Each row of a before or after table is a point. One or more steps were done to the points. Then noise was added and the rows were shuffled. The steps act on how far a point lies along the listed directions, d1 being the first. Name the steps. A step turns or swaps two directions, mirrors them in a line or flattens them onto one, adds a multiple of one to another, or multiplies one. Angles are multiples of 10 degrees, from the lower direction toward the higher: turns from -170 to 170, lines from 10 to 170 but not 90. Use the fewest steps. Two steps may share a direction if one is a turn and the other turns, adds or multiplies; they go together, in the order done. Otherwise the lowest direction goes first.
(in the rows, 128 means zero)

Directions:
(1): [147  74]
(2): [ 74 109]
Before, 9 rows:
[[103 146]
 [185  58]
 [153 115]
 [129 128]
 [ 31 123]
 [104 124]
 [116  60]
 [178  98]
 [ 86 139]]
After, 9 rows:
[[ 62 115]
 [ 79  52]
 [123  69]
 [137 154]
 [133 126]
 [128 103]
 [ 90 218]
 [127 169]
 [113 157]]
Steps: turn d1 and d2 by 70 degrees

Directions:
(1): [105 139  95 197  78  85 171 151]
(2): [ 76  65 170 114 119 100 103 183]
Before:
[[154 188  35 234  83  79 215 106]
 [150 158  72 187 123 137 180  89]
 [ 91 130 119 177  99 116 146 175]
 [ 82  42 189  49 162 153  34 174]
 [145  65 183  72 186 123  74 156]
 [ 89  79 169  89 155 126  97 148]
 [127 155 125 163  90 169 143 108]
 [130 105 157 120 146 140  81 150]
 [165 150 126 116 150 119 129  98]]
After (9 x 8):
[[118 106 156  82 166 147 100 123]
 [119 125  88 190 108 116 174 121]
 [117 155 107 173 110 134 149 147]
 [123  84 168  41 182 183  44 130]
 [141 126 136 118 138 101 123 125]
 [141 117 153 118 151 147  81 139]
 [131 166  45 238  73  64 213 129]
 [163  82 175  68 196 136  77 136]
 [114 144 136 166  82 158 140 123]]
Steps: flatten d1 and d2 onto the line at 160 degrees

Directions:
(1): [156 165 181 163  68 135  90  72 125 166 151  88  88 188]
(2): [ 92 152 133 113 110 121 160 199 150 139  55  58 142 188]
Before:
[[174 134 143 131 114 124  90  62  83 110 167 179 119 108]
 [ 80 163 146 102  91  84 125 204 155 150  58  49 142 216]
 [116 119 113 145 138 124 121  82 122 112 152 187 153  83]
 [152 111 141 170 119  95  94  49 119 149 174 128  85 106]
 [137 105 106 138 182 148 118 118  85  85 170 178 127  40]
 [120  93  91 101 165 141 148 133 102  90 140 212 152  57]
 [ 87 146 131  86  98 120 180 219 186 152  35  33 140 192]
 [116  96  74 150 179 126 155 134 146  98 133 187 139  66]
 [147 114 150 129  96 117  99 102 132 157 139 149 110 126]
 [136 140 141 144  99 136  99 103 127 149 152 142  90 139]
 [112 147  98 116 112 140 164 209 149 149  62  87 131 157]
 [ 88  67  38  73 236 133 158 152 118  60 146 219 154   7]]
After (12 x 14):
[[178 127 152 131 118 125  84  48  86 111 177 191 117 107]
 [110 121 117 145 126 127 130  91 120 116 137 182 160  93]
 [109 146 102 120 110 140 172 213 145 146  56  76 133 164]
 [ 83 162 145 113  91  86 121 194 154 151  67  49 137 207]
 [161 109 145 172 121  92  88  28 118 150 187 144  80  89]
 [ 86 145 133  82 100 120 184 224 192 157  35  32 145 195]
 [139 137 138 149  99 133 100  95 122 152 162 155  85 124]
 [106 102  99  89 157 141 160 159 105  93 116 188 153  79]
 [ 97 105  77 142 172 122 169 151 153 107 104 170 153  87]
 [123 117 116 135 177 142 132 135  84  79 157 154 131  55]
 [159 118 149 134 102 122  95  90 137 159 155 166 115 111]
 [ 60  86  43  65 225 127 182 202 127  68  87 174 162  48]]
Steps: add -0.5 times d1 to d2

Directions:
(1): [146  91 145 121 115 112 107 213 161 146  84  77 121 154 116 124 202 127
 145 117  25  84 130 194]
(2): [164 136 160 160 203 127 163  89 107  85  66 121  38 148 131 155 174 188
 138  85 114 163 177  94]
(3): [174 135 119 198 118  91 140 171 115  94 146 213 135 152 181 208  95 119
 168 199  95 142 146 161]
Before (13 x 24):
[[133 120 118 131 118  87 112 209 131 138 131 146 146 172 140 149 135 135
  140 162 117  93 121 144]
 [126 164 141 127 198 185 147  56 105  66  89  90  29 141 118 112 170 182
  116  33 145 174 153  48]
 [124 105 134 106 197 150 144  99 129 103  79  87  55 119  99 115 192 191
  132  50 140 160 147  89]
 [ 90 125 153  49 118 163 114 108 166 151  98  59 123 148  92  51 174 132
   97  50 146 107 104 131]
 [135 142  98 152 116  89 166  66  72  88 189 232 121 153 179 159  52 115
  142 179 161 154 129  87]
 [128 151 129 139 214 136 151  22  57  60  99 144  75 122 146 141 121 169
  141  93 188 190 145   9]
 [139 124 160 120 187 135 140  77 119 127  87 108  91 120  91 108 162 176
  103  87 120 132 162 103]
 [150 163 118 162 218 127 205  48  95  94 102 152  45 123 151 176 120 165
  133 104 177 185 170  32]
 [123  82 174 121 103 109 121 171 169 125  99  84 132 140 120 145 175 153
  143 140  78  94 112 177]
 [119 136 173  77 161 147 137  48 133 120  90  65  67 105 108 105 174 166
  113  30 153 158 159  71]
 [131 177  91 196  98  88 143 113 121 132 184 210 196  91 180 207  52 119
  151 216 179 165 107 105]
 [ 87 146  88 121  81 138 114 108 127 134 198 162 198 115 133 138  60  77
  128 191 234 123  87 127]
 [167  76 140 131 170 111 135 161 137 113 100  70 104 166 120  98 220 160
  127  75  59 112 132 157]]
After:
[[168  78 113 147 117  87 120 220 137 123 151 121 167 167 156 126 171 116
  140 145  53 104 110 200]
 [169 144 133 172  85  94 127 156 132 104 177 211 153 128 202 217  84 106
  175 186 111 158 147 154]
 [109 115 136  86 152 110 107 170 131 148 107  79 132 165 103  92 165 153
  117 100 142  90 120 115]
 [123  80 175 123 112 114 117 170 163 121  87  77 125 139 117 151 176 147
  141 138  76  96 115 182]
 [104 150  78 143  99 120 108 106  85 103 207 213 215 109 181 159  38  72
  152 199 184 145  89  85]
 [106 150  52 125  86 121 145 129 128 159 211 187 208  96 157 149  27  54
  134 202 190 126  94 106]
 [155 123 124 167 108  96 125 154 121 130 155 204 168 121 146 158  88 119
  138 187  99 118 141 165]
 [146 101  89 161  96 108 118 201 135 103 173 209 166 127 164 187  96 107
  179 193 119 140 122 172]
 [ 75 128  96  63 103 131 147  22  96 138 182 138 140 120 118  61  76 107
   93 105 202 133  97  56]
 [ 72 168 124  91 139 152 135  29 135 166 135  68 150  56  90  81 122 156
   87  84 228 156  94  38]
 [133 163  79 179  62 135 109 183 120  79 214 229 176 142 187 186  59  72
  163 194 118 139 103 143]
 [102 151 133 121 189 155 150  33 106  96 106 101  74 126 102 123 139 165
  114  87 240 155 146  57]
 [184 137 151 178 139 103 149 155 140  75 100 190  91 196 185 190 136 144
  169 141  96 143 157 166]]
Steps: turn d2 and d3 by 150 degrees

Directions:
(1): [149  94 148  47 160 181 182  97  90 141 134 150 145 137 161 179 117  98
 157 117 116  97 121 118 141  74 130 127 123 158 152 189  32 162 145  50
  90  85 105  69 169  93 153 164 192 126 151  79  72 187 133 110 155 146
 223  67 131 111 171 194 101 103 181  62]
(2): [112 152 149 166 112  72 139 128 108 144 130  86 168 165 174 105 157 236
 153 194  62 162 142 118 141  90 125  63 175  88 133  92 148 140 157 126
  92  48 132 150 154  80 155 170 144 180 106  89 134 167 123 135 135 123
 203 189 129 230 184 169 117 148  35 176]
Before, 8 rows:
[[123 133 126 145 128 124 111 137 137 122 129 130 124 117 115 120 123 124
  127 123 140 136 129 130 124 146 129 135 121 120 129 111 153 119 121 142
  146 147 125 141 109 137 121 117 113 121 131 141 136 104 129 128 116 124
  111 124 128 122 109 106 138 125 128 136]
 [133 124 135 124 131 129 141 122 132 132 130 139 117 131 123 127 124 120
  135 122 140 121 123 132 130 130 140 132 124 130 129 132 121 121 133 120
  128 136 125 124 128 129 130 122 130 125 132 131 133 123 128 123 140 133
  122 119 130 117 125 122 129 124 134 123]
 [127 127 125 115 131 137 130 128 125 126 130 136 119 123 118 138 125 101
  122 114 140 116 127 132 122 140 122 146 116 138 127 137 128 131 126 139
  131 150 122 125 126 139 124 122 124 124 135 136 130 115 121 128 130 126
  112 111 135 110 116 118 133 121 145 121]
 [119 141 120 146 124 121 116 144 136 120 127 124 125 126 119 117 130 126
  123 126 135 137 128 128 121 135 121 129 124 112 127 113 152 125 131 150
  137 143 133 143 120 135 120 116 116 128 120 142 143 116 119 130 122 124
   99 140 126 134 120 112 130 134 118 144]
 [127 135 125 151 121 123 111 137 139 123 122 132 122 126 113 121 132 119
  121 127 141 131 130 129 125 150 130 141 123 124 115 117 148 118 116 148
  143 150 134 142 112 146 116 117 103 113 124 145 140 106 127 134 123 121
   92 135 122 120 107 101 139 129 129 142]
 [132 127 115 121 126 137 122 129 131 119 128 142 111 122 117 127 128  99
  113 111 147 125 129 135 124 151 135 145 122 136 122 131 137 123 118 140
  145 153 129 131 112 145 113 104 113 119 120 145 137 108 130 127 117 125
   99 128 127 105 104 109 134 123 148 121]
 [135 119 125 113 125 138 138 116 130 129 129 134 119 127 126 145 121 105
  129 111 133 118 126 133 128 122 125 142 118 142 136 141 114 124 129 116
  127 138 130 115 132 128 126 119 134 122 139 130 118 116 130 124 131 132
  129 108 128 114 122 129 129 122 145 114]
 [142 117 134  87 145 160 146 111 111 131 127 142 126 131 139 153 121 105
  134 117 138 110 125 127 130 110 127 135 121 147 138 164  92 139 134  99
  121 127 124 101 144 123 134 138 162 118 141 106 105 152 132 116 141 144
  158  92 131 108 141 151 121 117 159  89]]
After:
[[144 107 125  87 137 159 149 109 125 129 129 147 116 125 127 161 114  80
  134  98 140 103 122 133 128 114 123 152 109 157 142 163  89 130 128 101
  122 141 124  97 138 125 129 123 147 113 150 123 103 124 131 119 138 136
  139  81 127  92 123 139 125 112 173  88]
 [163  85 149  14 173 213 193  85  79 139 134 167 136 136 161 199 109  64
  154  99 139  79 118 120 139  68 127 145 109 178 159 222   8 167 143  30
   94 102 104  47 176 101 151 164 216 108 164  68  56 199 135 100 164 161
  229  33 134  80 169 201  98  93 217  27]
 [119 152 110 189 105 101  79 153 163 112 119 125 108 115  88  97 134 120
  101 124 155 141 132 136 118 185 129 150 120 111 101  89 198 100 103 192
  169 185 145 172  86 171  99  90  67 105 116 176 168  69 124 142 107 112
   29 160 121 116  74  59 156 138 113 169]
 [118 147 115 175 115 108  88 150 153 115 125 124 112 109  95 102 126 123
  111 118 150 147 129 136 117 173 129 143 118 112 118  89 193 105 111 177
  166 175 136 164  88 157 106  95  86 117 125 168 158  75 127 135 104 116
   62 141 127 119  84  72 150 132 115 157]
 [136 121 135 115 135 138 143 120 131 131 131 145 113 127 119 131 123 108
  133 115 145 116 122 131 130 130 140 138 119 136 129 138 113 124 131 114
  128 139 125 120 127 130 130 122 134 121 133 132 129 124 128 123 144 134
  121 111 130 107 123 122 126 121 145 114]
 [130 122 119 105 133 150 129 127 130 124 129 143 111 114 108 141 119  80
  115 100 153 109 126 135 119 149 122 160 104 147 125 144 125 129 118 142
  138 166 120 123 121 150 119 113 119 114 140 146 129 108 122 127 129 129
   97  99 133  89 103 108 135 116 163 109]
 [131 130 105 133 121 137 105 135 146 111 125 146  99 110  93 119 123  79
   97  95 170 124 129 141 117 175 136 164 111 140 115 125 160 110 106 163
  165 185 132 140  93 166 100  84  89 105 119 170 151  82 128 128 109 121
   51 128 126  82  77  80 144 125 161 127]
 [107 158 109 185 108  96  90 160 154 114 126 114 118 120 102  93 134 138
  108 129 143 151 132 135 114 163 120 132 125  97 115  85 196 107 120 187
  156 165 143 170  98 152 108  96  84 128 113 166 172  90 117 140 109 115
   52 169 124 140  98  81 144 146  96 174]]
Steps: multiply d1 by 3; multiply d2 by 2

Directions:
(1): [154 120 141 215  77 131 141 110 128  99 134 179 123 116 188 139 115 133
 142 121 173 143 187  40 169 109 116 110 132 146 112 124  34  76  72 114
 175 134 171 154 177 121 151 164 112  88 140  86 102 158 101 172 188 188
 176 113 159 184 150  80 151 152 166 130]
(2): [163 139 164 155 124  75 141  79 100 104 178  65 130 138 100 170 119 146
 103 195 140 130 126  57 147 187 168 150 157 135 147 120  96 137  83 127
  94 131 123  75 116 108 142  89 107 109 173 121 173 102 113  93  52 137
 103 176   7 156 169 150 201 125 166 139]
Before:
[[130 108 127 179  98 171 130 141 147 113 105 205 123 113 180 113 122 119
  145  90 142 140 167  96 156  91  96 108 109 144 101 130  70  88 106 121
  198 130 164 178 185 139 149 186 124 111 112  87  67 171 100 186 211 165
  182  95 218 182 114  78 120 148 125 140]
 [134 134 148 129 123 107 135 111 128 114 152 103 124 130 115 147 124 141
  121 158 129 128 125  99 128 139 142 140 131 119 144 121 129 134 115 124
  105 127 137  93 123 128 126 127 126 118 138 129 144 124 127 124  93 135
  107 138  70 146 148 135 157 113 146 128]
 [137 131 137 129 133 125 124 134 137 129 124 127 125 123 125 128 120 136
  128 120 139 134 122 132 120 124 130 120 125 122 117 131 131 126 127 123
  130 120 142 125 124 138 131 116 141 130 133 145 143 130 123 123 132 123
  129 123 118 136 128 132 128 120 130 123]
 [120 129 125 115 155 123 103 135 128 129 130 122 130 128 106 113 128 135
  110 129 104 114 114 161 105 136 130 122 139 137 129 124 149 141 145 123
  114 125 113 113 123 130 127 134 135 131 121 133 129 114 140 114 118 111
  110 123 132 107 127 138 129 119 123 132]
 [154 130 145 188  93 138 151 105 126 111 149 157 139 116 184 126 129 125
  124 122 168 130 173  50 157 124 117 107 135 140 101 125  67  94  74 121
  167 135 154 128 166 135 143 139 120 100 162  93 123 140 103 143 140 176
  158 129 142 165 139  95 146 152 152 129]
 [148 123 139 169 105 127 139 109 117 108 137 142 113 134 138 126 117 140
  127 138 150 142 154  84 150 122 140 123 125 136 122 135  92 111  95 117
  151 136 142 125 151 131 155 129 116 118 138 102 118 132 114 139 149 152
  132 133 114 152 137 111 151 143 144 133]
 [157 130 153 180 100  93 137 101 116 120 153 120 126 127 135 154 110 131
  119 155 150 129 145  76 151 159 146 145 151 148 139 126  83 110  74 124
  114 133 131 128 140 111 139 132 114 111 151  95 144 125 113 131 102 139
  115 149  78 167 165 118 186 129 166 128]
 [130 124 146 128 128 117 133 137 129 130 139 106 136 146 124 136 122 136
  129 141 127 138 122 123 133 138 142 143 126 134 134 122 133 136 131 125
  116 128 124 118 120 118 127 115 127 122 134 121 143 116 127 118 131 125
  120 136 106 121 138 141 143 137 136 136]
 [134 133 142 125 127 107 131 106 109 120 150  77 125 139 106 140 128 133
  102 166 131 119 116 114 123 155 145 130 147 124 146 124 132 144 119 143
   91 143 125 107 118 126 130  96 118 127 152 120 167 110 129  96  85 128
  108 149  60 128 138 148 166 123 130 153]
 [132 119 131 130 132 121 124 120 105 131 144 101 129 136 114 141 128 134
  129 151 118 118 117 129 128 144 156 139 136 134 127 118 124 139 114 135
  120 126 124 100 117 104 146 102 118 132 138 129 146 121 119 108  97 115
  117 150  99 135 142 140 146 121 132 124]
 [148 134 163 120 139  89 125  94 115 124 151  58 137 133  82 155 123 139
  121 199 137 119 117  92 118 173 167 162 156 122 144 139 136 158 108 139
   96 139 110  95 108 115 143  85 111 129 160 131 164 100 110  90  47 118
   96 165   7 130 151 159 189 112 146 129]]
After (11 x 64):
[[ 95 127 115  32 185 146 111 161 139 162 107 100 133 135  67 103 142 111
  114 120  66 113  63 231  90 135 127 145 112 114 131 136 226 181 193 144
  105 119  90 117  92 144 115 114 143 177 104 159 123 111 145  98  85  63
   92 133 132  91  86 167 100 105  68 144]
 [113 120 109 107 136 155 125 147 135 138 110 151 114 133 120  98 128 126
  135 100 116 131 124 170 119  99 127 118 108 120 121 142 160 135 153 126
  143 132 123 139 132 146 133 131 138 150 105 129 107 130 139 137 162 114
  122 115 167 106 101 123  94 133 103 127]
 [123 123 134 145 106 140 134 134 145 116 122 160 123 119 156 123 126 131
  140 115 139 135 148 109 132  96 116 120 114 122 129 127 114 109 122 123
  143 126 155 134 146 139 126 161 134 116 112 117 107 147 127 162 162 152
  143 105 157 149 130 107 122 123 136 124]
 [130 113 123 159 112 142 124 131 118 129 127 145 130 122 150 130 124 127
  144 120 134 123 143 119 137 111 134 120 124 139 113 120  99 116 106 130
  155 126 146 129 142 107 150 131 118 122 126 112 118 141 112 143 149 137
  147 124 159 146 136 109 127 134 133 118]
 [ 99 128 106  76 151 173 130 158 144 160 105 153 142 119 142  85 150 107
  129  79 112 110 114 197  98 103 102 110 111 116 103 134 189 141 163 140
  143 125 110 140 124 158 108 132 151 154 116 141 117 126 141 124 134 105
  127 106 199  83  83 133  68 130  82 121]
 [140 117 136 187  88 152 125 128 148 117 105 183 130 107 182 120 117 126
  165 117 175 137 184  76 143  89 112 119 130 134 106 140  66  90  96 129
  188 145 166 181 176 129 151 167 116 103 125  94  88 164  99 179 198 174
  175  96 174 163 134  82 136 145 144 118]
 [115 121 112 135 111 153 123 160 145 150  96 183 126 118 156 103 117 110
  146  81 130 126 137 170 123  96 102 123 120 139 121 137 134 109 131 127
  145 130 132 182 149 139 122 168 139 140  97 109  98 151 134 160 178 121
  139 100 209 127 115 102  98 131 117 114]
 [140 133 138 134 133 127 124 129 138 128 124 127 125 121 124 130 120 136
  127 121 140 131 125 127 125 124 132 121 129 121 117 130 127 123 122 123
  133 119 147 124 128 135 131 115 139 131 134 143 145 132 120 122 132 127
  129 119 118 137 126 132 129 122 132 125]
 [138 126 142 155 131 110 113 115 121 114 142 126 133 127 121 127 122 145
  108 143 127 122 138 109 127 141 137 120 147 149 129 122 101 119 113 117
  123 128 130 110 138 122 138 144 125 109 137 116 128 117 125 126 122 139
  124 130 114 134 144 122 159 128 147 135]
 [124 120 142 145 115 138 133 145 136 129 129 132 133 138 144 130 121 134
  136 126 131 141 140 115 141 123 127 133 122 135 123 125 117 120 127 123
  136 129 136 138 136 120 130 130 128 121 128 112 129 128 125 136 163 137
  138 123 143 131 134 123 130 145 140 135]
 [130 120 130 171  96 142 130 126 126 116 122 153 122 123 169 118 125 123
  125 121 157 126 157  97 141 105 109 104 130 134 122 123  85 103 112 135
  144 145 155 163 158 130 138 144 120 108 129  96 117 146 117 150 180 163
  160 106 160 147 124 101 135 142 132 145]]
Steps: turn d1 and d2 by -130 degrees
